Each wall is flat, endless, passes through zero and stands at right angles to its row. A trip goes straight from one point to another. List the walls that it crosses, first one first.
(in the rows, 128 means zero)

Walls:
(1): [161  53 103]
(2): [129 113  99]
(3): [112 142 167]
(4): [110  99 187]
(5): [ 94 175  81]
Trips:
[ 96  81 205] to [ 36 150 123] -> 1, 5
[107 128 117] to [130 122 166] -> 3, 4, 2, 5

Walls:
(1): [155 105 116 112  54 137]
(2): [114  71 142 129 165 105]
(3): [139 153 174 166  70 211]
(4): [ 76 134 141  48 117 144]
(5): [169 123  86 145 182 150]
Trips:
[220 148 111 122  58 161] to [ 76 167 104  96 121  97] -> 5, 4, 3, 1
[188 125 120 197 208 144] to [157 132 149  71 138 116] -> 4, 1, 5
[116 173 172  87 138 108] to [152 176 128 160 161 105] -> 4, 5
[156 174 133 147 141 148] to [100 151  15 151  79 128] -> 1, 3
[145 109 105 121 114 108] to [ 99 147 148  87 102  72] -> 5, 4, 2

Walls:
(1): [139  84 127  71 175 161 154 165 129 122 181]
(2): [154  58 123  67 132 217 120 106 162  90 105]
(3): [161 156 136 122 136 184 116 160  75 116 115]
(4): [139 128 106 147 176 117 102 150 141 173 135]
(5): [199 110  96 139  99  97 151 108 152  97 136]
(6): [173 189 155 109 120 185 112  78 117 154 173]
(7): [108 216 145 164  91 162 109  82 100 130 146]
(8): [143 119 147 207 147 131 172  65 168 113 146]
(9): [183 126 125  72 176 132 102 112 128 174 140]
(10): [ 69  96 101  96 116 155 158 132 109 125 133]
Trips:
[119 144 105 105 188 136 208  60 150 108 141] to [151  65 130 143 112 140 185 135 168  71  99] -> 6, 9
[120 111  97 103  59 165  86  93 129 114  79] to [ 89 132 120 116 148 139 102 122 105  42 121] -> 6, 5, 1
[ 93 153 168 121  85 147 137 161 101 101 113] to [190 127 147  98 156 167  88 132 125 114  72] -> 6, 2, 10, 9, 1, 7, 4, 5
[ 79  81  89  70  72 100 160  71 143 230 132] to [100 165 153 145 109  56 102 125 104 189  86] -> 2, 4, 7, 10, 9

Walls:
(1): [174 114 149 152 156  87 127 141 137 180 131 158 118  95 114 159 163 138]
(2): [154  69  93 127 125 149 134 100 143 147 142 119 160 139  63 166 113  89]
(3): [157 142 159 151 142 106  69  96 135  34 127 153 165 173  58 109  76 117]
(4): [102 154  65 108 128  67 144 118 146 138  86 119 187 130 109 104 136 104]
(5): [ 89 114 126 145 175 168  59 133  80 136 193 156  73 112 183  97 113 108]
Trips:
[128 106 146  38 146 117 148 127 170 122  90 191 101  75 174 161 111 135] to [185  83 168  80 180 114 154 185 139  88 124  75 157 144 110 125  91  96] -> 2, 3, 1
[143 119 117 137 168 140 136  81 122 118  81  74  88 165  47 120  68 138] to [138 113  91 137 145 215 152 130 126 150 140 189 120 121 147  89 113 137] -> 4, 5, 3
[204 172 125 103  71 175 165  86  92 106  80  78 119 117  96 107  74  93] to [135 128 140 136 138  52 143 128 155 130  90 132 130 133 104 155  96 151] -> 1
[110 138  96 149 107 155 157 147 148 135  41 100 117  52 142 104 213  45] to [110 159 134  77 144 148  85  96 131 145 180  93 120 140 105  50 123 173] -> 1, 5, 3, 4
[ 86  80  78 161 192 139 113  61  81 190 142  89 121  82 165 129 126 222] to [144 117 108 181 144  71  79 150 143 138 154 149 104 137 121 132 147 189] -> 3
[160 117 143 126 107 138 103  96 246 107 146 195 168 154 139 148 121 135] to [105 197 137 142 168 145 167  98 121 175 103 115 155 159 140 130  98 141] -> 4, 1, 2, 3
[175 160 116 107 108 136 140 136 197  56 113  89 138 111 121  89 159  97] to [125 157  47 146 187 232 153 127 109  43  58 128  77 123 104  76 121 117] -> 5
[131  99 158 106 138 144 193 187 142 116 137 114 144 170  55  80 134 109] to [130 113 225 119 147 168 153  78  73  81 105 115 114  97 174  75 119 147] -> 4, 2, 5
[135  89 130 137 115 126  93 140 136 114 201  99 109 187  74 171 129 176] to [ 80 125 153  98 124 173  96 163 162  95 168  78 106 191 165 146 100 115] -> 1, 2

Walls:
(1): [ 74 149 115 143 172 119 138 122 134 102 124 117 100 183 104 141 228 219
 136 139  89  84  98 140 134 120 161 112  84  74 173 155]
(2): [ 92 103 106 137 101 105 136 101 116 153 161 106  70 141 116 112 151 125
 109  98 153 168  91 130 153  92 188  80  83 115 125 100]
(3): [ 95 184 178  98  54 143  50 136 118 160  94 139 123  67 172 150 137 193
  84 109 100 127 172 120 161 104  82  81 134 205  86 116]
(4): [114  73 116 144 114 123 113  93 139 133  97 150 106 122 107  61  81 152
 163 106 152  94  42  71  98 162 105 107 154 117 137 146]
(5): [135 160 160 117 112 145 189 153  86 162 155  84 119 184 107 139 124 119
 111 127 137 191  75 163 114  59 108 162 142 225 145 165]
(6): [122 126 143 166  86 179  51 168 158 113  98 135 136 115 127 139 109 101
  92 138 128  78 137 117 141 172 115 106 123 142 130 107]
(7): [138 124 158 124 134  80 150 162 149 152 104 150 141 137 139  95 143 132
 124 145 161 115  85  91 129  73 193 182 158 152 157 182]
(8): [140 146  93 134 143 186 111  34 150 147 114 114 159  94  80 198 130 120
 114  85 157 126 158 101 142 160 166 137 172 191 164 149]
(9): [142 165 166  80 130 127 137  80 138 102  90 145 106 134  65 185 171 136
 168 195 160 145 106 133 123  90  67 138 157 126 126  94]
Trips:
[112 153 183 132 137 144  67  79 135  72  94 140 146 116 169 143 103 136
  82  93 130 182 109 174  77 105 219 143 158 182  88 128] to [140 179 165 202  79 160 143 158 155 174  96  90 115 102 166 125 173  90
  67  76  96  59 111 129 177 147 170  95 104 170 157 115] -> 1
[ 76  97 119 140 131 171 181 154 154 100 154 132 147 157 172  71 153  53
 122  71 115 142 180 138  86 104  98 152  67 159  62 138] to [ 50 162  99 146 143  95 148  98 120 174  98 136  60 151  92 201 129 117
 203 149 104 160  91  86  99 111 136 107 136 188 166 117] -> 1, 9, 8, 4, 7
[112 141 194  99  67 134 121 148 100  55 220 179 117 199 125 105 121 201
 126 146 160  81 143 141 115 108 196  74  89 136  67 125] to [102 140 163 192  75 164 145  42 214 174 163 109 122 204 113 121 108 146
 122 100 116 122 141 107 143  27 175 125 163  90 195 138] -> 6, 4, 8, 3
[170  75 160 100 141 131 224 167 102 138 129 184 132  81 101  75  70 175
 137 162 186 149 129  92 155 119 177 141 142 123 152 120] to [ 87 162 190 156 120 129 131 161 111 148  94 189 165 102 188  98 119  48
  88 111  91  66 122 124 139  93 173  43  30 153 169 109] -> 5, 6, 3, 4
[110 104 162 130 131 137 113 137 177 112 144 127 112 176 139 115 108  85
 140  90  73 150  96 102 128  80 167  82 139  45 221  57] to [ 76 162 137 118 100  74  93 194 134 148  75 134 198 100 127 161 148  86
 134 141 133 149 127 128 100 129 155 163  88 198 142 151] -> 4, 5, 3, 1, 2, 8

Walls:
(1): [ 73  76 115  83 163  84 140 148 128 188  64 142 142 170  99 131 134 137
 120  79 134 130 185 142 108  76 125 123 167 115 155 148  50 144 129  95
 169 173  75 100  75 150 160  95 114  64 136  87]
(2): [113 139 143 136 159 160 159  94  98 165 156 135  98 128 123 163 121 115
 115 125 109 156 100 155 148 159  81  33 178 191 192 116 111 139 103  46
  40 136 152 144 174  94 104  58 115 156  88 173]
(3): [145  90  80 165 135  95 131 108 164 113 178  82 140 118 174 126 185 134
 166 141 154 148  97 140 122 131 158 149 143  83 178 132 117 115 191 115
 110 178  90 133 162  69 196 148 137 121 142 152]
(4): [ 86 111 168 130 180 159 142 123 121 226 110  27  68 148 132 117 121 129
 214 144 132 159 104 199 123 162 179 170  96  97  95 142 100  68  88  57
  65 130 156 162 154 181  85  95 141 179 101 100]
(5): [118 105 114 212 114 105 108 186 133 150 198 141 139 100 182 121  85 175
  87 168 121 148 148 194 138 132  41 112  70 106 173 143  77 193 109 100
 115 169  90 137 138  90 109 151  75 190 159 101]
(6): [151 135 149  99  65 169 144 122 111 175 154 128 223 106 168 109 187 164
 165 104 105 116 109 129 100 132 113 155 208 122 135  75 164 181 113  89
 167  94  76 133 182 178  65 105  94 113 117 143]
(7): [212  97  71 129  70 112 109 148 134 169  73 112 116 113 110 124 148  92
 144 184 148 173 106 177 167 112 106 103 103  79 134 139 142  94 162 103
  96 143  69  92 124 162 147 108 114 149 121  53]
(8): [115 119 113 199  58 179 148  78  88 153  69 140 161 187 165 110 124 116
 120  88  98 126  42 124 150 104 127 132 114  85 173 120 185 135 124 191
 169 106 106 135  81 130  94 153 132 132 129  79]
(9): [157 120 138 142 124 133  66 113 157  80  69  76 133 182 193  48  72 166
 161 136 137 130 130 103 119 203  99 168 124 183 146 135  91 139  51 138
 160 187 176  90 110  89 204 113 176 148 123 123]
Trips:
[153  98 145 153 177 123 108 158 143 122  36  86 176 123 121 151 111  86
 146 128 150 144  58 125 116 114 126  68 111 224 133  68 144 125 187 185
 101 128 138 205  98 141 185 139 115 105 121 183] to [128 134 150  84 111  73 176 126 208  85  86 119 111 131 170 114 115 100
  92 121 135 165 130  71 198  97 142 130 114  91 116 123 145  95 155 162
 220 108 173 139 151  37  77  89 125  84 168 128] -> 7, 2
[120 134 158  79 214 161 146 165 127  99 115 133 115 124 146 143 117 158
 120  96 119  78 141  93 103 100 108 111 143 145 163  99 151 146 212 102
 109 154  97 160 149  93  92 181 145 166 213  70] to [110  73 136  83 171  96 224 120  91 173  97 175 162  59 139 158  60 120
  95 107 166 181 149 160 123  93  62 173  76 123 134 150 171 104  70  80
 182 114 152 115 107  97 138 128 145 123 129 155] -> 3, 4
[105  75 160 147 130 183 142 133  63 118 167  77 102 136 134 155 113 104
 159 191 152 158 186 127  87 139 116 132  79  78 139 139 137 153 215 161
 149 128 129 160  53 124 145  80 158 116  18 104] to [132 156 136  99 158  83 135 163 126  77  70 108  62 186  95  63 122 139
 193 146  96 123 111 121 119 139  84 139  83 187 176 134 183 133 158  96
 138 169 105  95 142 156 172 189 141 146 157 182] -> 9, 5, 8, 1, 4
[126  88  66 120 127 147 163 108  63 188  78 143 172 170  46 144 173 143
 165 158  76  97 133 142 189 120 164 172  46  90 125 160 156 103 181 181
 113 136 162 110 118  78 121 155 174 130 195 129] to [ 98 150 165 173 144 199 167 144 118 171  63  94 159 134 129  63  91 159
 185  99 120 205  45 158 143 155 105 144  90 202 124 136 124 155 142  99
 187 169 125 128 170 113 126 113 184 112 111 102] -> 9, 6, 3, 2, 5, 7
[ 95 149 102  86 180 128 139 151 159 146 146 123 155 113 191  80  77 136
 117 144 114 161 118 129 128 156 112 120 200 121 126 108  96 148 129 156
 128 127 113 105 145 132  48 172 126  73 105 132] to [ 58 147 166  86 139 134 140 154  97 133 185 104 159 148 120 164 133 141
  93 153 212 114 137 174 140 172  95 149  99 169 169 145 105 167 157 128
  88 113  92 118 137 183 132 102 152  65  86 213] -> 9, 4
[ 96 139 153  73 180 149 116 119 132 154 162  79 103  81 145 119 103 130
 136 140  95 105 126 134 109 171 154  79 130  98 127 131 121 122 123 140
 167  70  26 109 161  33 140  95  56 159 113 118] to [ 79  92 141 118 135 135 141 152  42  53 209 124  78 209 186 127  72 116
 129  93 153 134 149 151 164 126 191  98 159 149 166 130 204 169 108 172
 183 152  72 192 137  85 126 118 111 155 145 167] -> 4, 8, 6, 9

Walls:
(1): [ 81 117 147 172 114 144 143  55 146  90  79 106  94 158 114 126 182 118
 110 102 104 144 174 158 150 192 136 121  62 173  94  98  74 167 168 158
 130  98  92 108 156 120 125 146  73 131  90 134]
(2): [177 122 116 111  96 144 153 148 131 158  82 122 116  75 145 166 139 139
 111 165 132 144 120 144 136 140 132 132  91 120 126 129 145 152 155 146
 158 149 149  98 119 148 103 169 166 114 107 105]
(3): [122 127 143  93 147 127 170  47 108 126 149  90 144  37 137 117 161  87
 122 177  97 111 171  89  65  92 107 170 171 114 108 148 126  78 100 140
 141 101  98 230 137 121 111 136 140 129 166  83]
(4): [149 103 120 172 160 126  72 144 171 135 116 146 172 104 126 158  96 151
 106 174  70 123  55  96 129 105 170 118 176 216 166 116 150 169 122 147
  98 101  62 102 165  86 148 137 158 153   7 134]
(5): [150 106 145 121 106  85  87  93  86 133 136 137 103  83 129 135 164 117
 105 142 157 116 150 177 164 152 145 171 111 126  74 194 100 167 134 107
 130 133  76 161 151 171 110 120 104 142 113  79]
(6): [120 146 102 189 110  97 145 168 112 105 161 168 168 147 155 222 136 132
 143  54 123 159 118 119 157 111 232 118  98  99 151 131 118 138 197 173
 128 185  84 167 127 127 100 137  96  91 169 136]
(7): [147  43 131 124  65 113 145 147 156 164  92 115 113 137 185 117 101 128
 161  69 108 137 130  98 146 125  79 121 131 110  92 176 158 110 149  84
  98 177 105 125  75  99 115  84 131 110 170 136]
(8): [141 176 147 112 158  94  82 156 152 162 168 110 182  91  76 118 156 176
 158 127 168  34 168 160 167 136 140 138 158 145 126 111 126 131 129 184
 154 139 123 127 184 142 201 149 134 106 206 180]
Trips:
[177 103 157  81  93 131  95  97 144 130 130 154 160  45 153 176 165 127
 111 159 178 114 163 123 129 150 173 127 149 140 160 125 136  97 147 156
  76 122  78 106 135 148 148  55  88 177 161  55] to [174 155 128 182 102 129 132 116 147 143  89 122 133  68 137  80 140  78
 115 181  68  45 160 131 128 128 195  72 181 131 128  88  76 133 153 142
  75 114 114  67 198 180 139 160 118 167 111 132] -> 7, 1, 6
[129 169  95 164 116 174 175 138 126 160 178 108 120 179 142 134 173  74
 159 146  50 116 134  68 126 124 108 111  57 175 176 176 137 194 168 175
  84  83 171 160 141 107 135 131 154 134  87 139] to [158  54  73 154 191 147 142  68 153 158 122  86 195 179 157  63 160 126
 141 130 140 121 106  93 121 171 150 144 118 137 103 132 150 131 161 134
 125 147 154 135 123 166 109 135 129  72 101 157] -> 7, 6
[122 194 117  95 155  82 130 165 116 138 151 124 145 124 113 123 112 118
 162 152  98  89 148 115 165  86  83  70  43 150 152 144 171 123 133 114
 143 135 144 129 143 116  92 178 117 142 127 178] to [145 152 205 151  72 183  82 157 105 102 151 112 179 106 107 106  95  74
 140 143 117 134 160 151 196 100 124 102 154  81 139 108 145  86  97 124
 126 171 187 142 135 111 145 124 160  78 138  63] -> 6, 3, 7
[ 87 159 156 167 153 121 138  91 120 131 125 122 183  97 103 137 117 116
 109  86 178  86 142 177 144 146 184 117 154 183  73  89 139 136 184  84
 117 106 180 141 119 160 142 212 128 147  94 144] to [ 83  90 151 140 141  98 167 111 141 182  91  40 139 164  94  68 126 106
 170  99 142 141  83 121  86 114  46 138 146  84 127 137 151 119 162 186
 105 110  93 130 136 132 130 170 177 159  63 112] -> 6, 3, 5, 8, 7
[ 37 118 124 153 108 132 114 113 167 102  79 138 151 125 153  67 127 123
  55 164 156 127 100 138 158  96 168 148 184 170 130 135 141 131 138 135
 128  86 121 123 133 100 124 174 128  97 132 133] to [148 186  69 107 111 182 116 105 122 143  64 157 188 137 120 190 167 105
 132 137  33 123 106 166 120 126 208 137 135 140 137 179  90 107 149  96
 131 134 119 132 123 112 147 169 102 111  81 156] -> 6, 2, 3, 5

Walls:
(1): [ 99 127 160 141 131 206 125 116 115 131  71 143 171  74 187 186 145 191
 146 119 102 172  93 198 138 114 114 134 137  96  69 151 159  94 167 108
 126  91 130 107 142 150 163 167 116 155 133 137]
(2): [120 172 116 138 156 155 118 172  96 142 113  63  59 113 154 160 132 133
 123 117 102  86  94 169 104 111 120 115 127  75 159  91 117 106  72 144
 158 100 138 121 130 136  91  80 126 152 142 102]
(3): [137 117  94  95 112 130  72 193  96 179  51 158 167  96 178 135 149 128
  95 131 118  67  81  96 122  84 119 157 132 112  86  99  60 139 115 175
 134 112 131 166  43 162 149 126  90 106 123 194]
(4): [ 97 146 127 123 139 186 104  84 173 152 176 117 121 117 120  97 150 105
 113 112 116 164  83  81 123  64 122  86  75 149 178 140 140 130 133 126
  82 166 164 229 151 131 134 122 173 178 175 144]
(5): [165 154  76 141 109 132 100 144  68 136 155 158 124 177 172 125 155 125
 191 109 158 117  81 121  46 117 134 116  84 127  96  96 100 151 127 104
 158 130 150 132 184 100 137 171 106 142  72 123]
(6): [153 120 129 112  67  78 149  98  93 156 176 119  93 125 141 123  90 154
 127 157 169 149 127 145 124 139 141 107 146  95 116 143  75  93 153 145
 190  92 146 112 168 189 125 148  65 116 118 142]
(7): [176 107 140 108 109 127  75 176 126  89  98 130  85 166 117 156  84  81
 115 114 151 119 137 143 145 116 115  90 202  31  82 122 182 158 169 225
  82 135 116  78 166 143 102 132 146 148 150 114]
(8): [ 86 138  65 153 167 100 149  91 115 118 100 175 170 135 160  80 101  86
  80 154 116  90 135 129 136 130 151 170 139 138 131 180 163 137 150 138
 172 241 158  85 112 155 130 146 114 117  97 127]
(9): [ 94  69  99 133 162 100 136 114  48 119 158 139 152 119 101  90 123  78
 177 155  84 171 137  98 119 142 135  78 168 186 134 197 118 122  59 208
 134  87 166 152 143 143 108 159  89  78 153 123]
Trips:
[162 181  99 133  16 185 138 130 104 159 109 102 185 137  94 174 125 143
  81 140 174 115  79 147 141  97 148  92 188  89 132 158 122 106 185 156
  65  93 134 166 138  92 123 106  99  82 103 188] to [157 221 133  65 132 154 154 173 121 166 116 149  90 144  48  69 144 157
 106 156 102 139 109 172  92 130 161 124 186 134 171  73 117  88 123  51
 121 157 119 116 133 131 151 137  86 112  87 131] -> 2, 4, 7, 1, 3
[109 122 161 193 174 112 132 146 104 159 163 160  57 129 130 129 105 114
 180 131 105 111 175 146 114  93  83 140 144 144 140 157  96  95 148 160
 136 143  88 185  88 175 151 137 103  99 114 129] to [ 87 109 191 132 141 125 144 137 107 112 129 111 101  82 100 135 139 131
 100 119 107 133 115 155 155 134 103 171 100 134 130 127 151 142 112 142
 142  91 152 155  77 148 171 177 133 129  79 108] -> 1, 8, 6
[107  59 163 110 118  11 109  33 124 169 225 145 141 164 148 189 100 171
  65 139 138 145 158 195 130 141 185 125 125 200  95 108 130 200 215 115
 168 109 124 120 209 145 125 111  92  88  56  67] to [166 127 164 131 135 191 149 149 123  70  58 114 103 115 136  87 146 143
 180 179 178 175 142 136 109  92 159 161 116 168 112 108  96 114 108 135
 198  54 114 112 147 100 173 172  89 130 127 186] -> 1, 8, 3
[127 101 122  81 141 136 186 117 123 138 179 148 136  94 126 149 192 125
 122 137 132 170 141 150 141  93  98 169 117 164 115 140 124 158 129 199
 126 116 149  79 112 116 159 133 131  83 134 142] to [ 60 124 118 139 138 161  81 107  82 125 166 152 118 173 129 135 171 112
 119 119 154 151 168 112  90 144 114 153 103 110 208 128 137  72  68 142
 143 125 156 132 120 140  94 140 146 167 109  96] -> 4, 3, 6, 1, 5, 2

Walls:
(1): [191 148 114  65 155 159 119 129 100 119 174 197 109 196 147 112 130 148
  79 131 131 146 127 151 124  99 141 126 165 137 131 145 141 137 121  95
  92 129 116 140  66  72 161 166 194 142 145 150]
(2): [101 101 114 163 144 140 120 117 114 178 170 132 102 153 171 154  68 120
 146 208  89  85 104 139 119 112 114 194 123  88 120 131 135 161 139 128
 100 151 113 102  92  85 133 189 160 117 143 146]
(3): [121 146 187 141 140 128 212 133 122 167 153  98 135 178 124 104 140 113
  95  85  32 102 122 123 111 130 165 165  86 113 162 143 141 123 151 168
 166 119 129 140 115 107 118 143 137 137 144  98]
(4): [140  68 111  94 128 133 113 138 128 144 151 135 150 115 119 170 175 158
 132 152 128 129 114 151 107 173 151 137 176 190 103 127 126 105  83 148
  97  88 117 126 101 147 156 127 151 105 120 188]
(5): [105  93 104 151 113  92 210 135 152 134 177 131  96  83 114 125 137 125
 115 126 165 146 145 119 135 138 132 100 136 123 100 125 152 143 169 101
 151 132  93 112 142 100 152 143  62 110 167 134]
(6): [193 133 104 153 104 178  90 170 137 169 130 156 116  96 123 131 127 120
 196 135 150 157 123 164  96 122 139 138  94 134 163 114  76 102 156 150
 128  95 117 142  78 134 105 124 167 128 123  98]
Trips:
[151 215 158 122 121  77 101 117 109  91 152 141 133 136 157 178  79 141
  94 176 128  95 132 181 135 169 152  53 125 102  90 154 144 150 119 125
 110 117 139  98 128 111 127  90 164  89 144  81] to [133 121  81 118 118  79 114  72 134 170 156 155 170 162 118 100 164 151
 119 163 107 128 114 165 119 104 155 141 108 145 114  85 139 151 189 114
  79 116 158 127 112 136 125 118 145 144 131 128] -> 4, 6, 3
[139 141 120 102 128 106 131 157 135 136 125 145  75 124 201 120 113 218
 116  84 155 143 117  96 105 154 140 153 121 117 164 138 116 154 143 137
 137  88 176 142 134 164 118 135 129  88 137 175] to [108 100 134  98 170 151 132 178 153 137  89 152 124 125 136 182  79 171
 101 171 119 164  94 161 121  92 112 203 140  73  52 142 102 105 133 176
 105 126 139  63 137 114  88 169 249 120 184 132] -> 2
[164  42 135  89 149 104 166 141 118 131  72 160 125 130 118 115 120 153
 149 123 128 169 129 183 133 122  96 171 114 116 122 148 138 109 122 120
 142 202 171 156 113 118 125 105 168 154 135 146] to [127  81 114 131 114 121 110 162 130 148 146  86 107 121  96 115 170 147
 141 182 141 134 149 136 115 146 127 123 175 119 123  91 153 211  88 135
 107 147 102 139 127 107 153 133 130 140 110 215] -> 6, 5
[152 167 135 132  81 130 172 123  76 156  74  88 130 122 166  75 141 106
 140 122 132 157 139 146 123 122 126 110  83 106 181 101 155 134 189 176
 107 178 164 113 140 128  85 129 143 108  62 109] to [120 114 165 176 127 149 142 161 142 121 114 122 184  87 136 149 117 148
 124  92 149 143 142 150 172  98 126 151 128 130  83 122  95 121 120 158
 111  88 159 147 105 137 122  94 153 158 151  96] -> 4
